Rows are points. The last column is the point's height on a tilted bowl or saddle (a function of degree 2), plus a little noise. Count its main directions that bend up, bend down and stay straight.

Points, 10 rows:
[1.80 0.38 -0.12]
[1.11 1.77 -1.46]
[3.49 0.06 0.60]
[0.75 1.55 -0.79]
[2.65 2.01 -4.31]
[-3.06 -0.37 -0.12]
[-2.75 0.14 1.06]
[0.74 -1.57 1.69]
[-1.96 1.12 2.34]
[1.80 0.31 0.00]
Directions: 1 up, 1 down, 0 straight

Points:
[2.54 -0.40 -0.62]
[1.97 -2.28 -1.45]
[-1.08 -2.18 -1.58]
[-0.57 -1.46 -1.96]
[0.90 3.43 -1.93]
[0.90 3.36 -1.93]
[1.73 -0.14 -1.56]
[-0.69 1.14 -1.84]
[-0.77 2.97 -1.75]
[0.40 2.30 -2.10]
[0.42 0.50 -2.19]
Directions: 1 up, 0 down, 1 straight

Points (15 x 4):
[1.41 0.03 -0.68 0.59]
[-0.27 0.35 1.02 -0.41]
[2.35 -0.84 -1.09 0.82]
[-1.58 2.82 -1.11 -1.43]
[1.61 -1.79 -0.79 -0.29]
[1.46 3.07 -3.09 -0.97]
[0.21 -0.80 -2.18 -0.74]
[-3.91 -0.59 -1.36 -0.42]
[0.71 -0.37 -1.32 0.04]
[-1.18 0.00 0.51 -0.34]
[-1.81 -0.64 -0.95 -0.55]
[-1.79 -1.71 -0.05 -0.92]
[-0.38 1.00 -0.56 -0.14]
[-1.28 6.01 -0.57 -5.73]
[-0.09 -2.09 2.95 -2.79]
Directions: 1 up, 2 down, 0 straight

Points (22 x 5):
[1.34 1.77 -2.72 1.79 1.17]
[0.13 2.50 -0.32 -1.63 1.06]
[-1.09 -0.69 0.15 -0.30 0.20]
[1.53 -1.60 1.53 0.69 0.51]
[2.31 2.51 0.59 2.03 1.43]
[0.89 -0.39 3.54 1.67 1.82]
[-1.54 0.23 1.88 -0.96 1.03]
[-0.88 -0.44 0.27 0.72 0.06]
[-0.35 -0.91 3.01 0.01 1.22]
[1.24 2.03 -1.03 0.24 0.41]
[0.02 1.66 0.78 1.26 0.54]
[-1.03 -1.61 6.14 -1.06 5.20]
[0.25 -1.90 -0.36 2.77 0.74]
[-0.96 0.18 1.64 0.46 0.50]
[1.47 -1.38 2.05 0.26 0.68]
[-1.82 -1.20 4.55 -0.46 3.20]
[-1.41 1.27 -2.29 -1.00 1.15]
[0.12 2.55 0.04 0.02 0.72]
[3.92 -2.00 -1.18 1.20 1.54]
[1.75 0.07 -1.29 1.83 0.32]
[-2.12 1.35 -1.01 2.09 1.20]
[1.32 3.50 3.74 0.43 3.64]
Directions: 4 up, 0 down, 0 straight
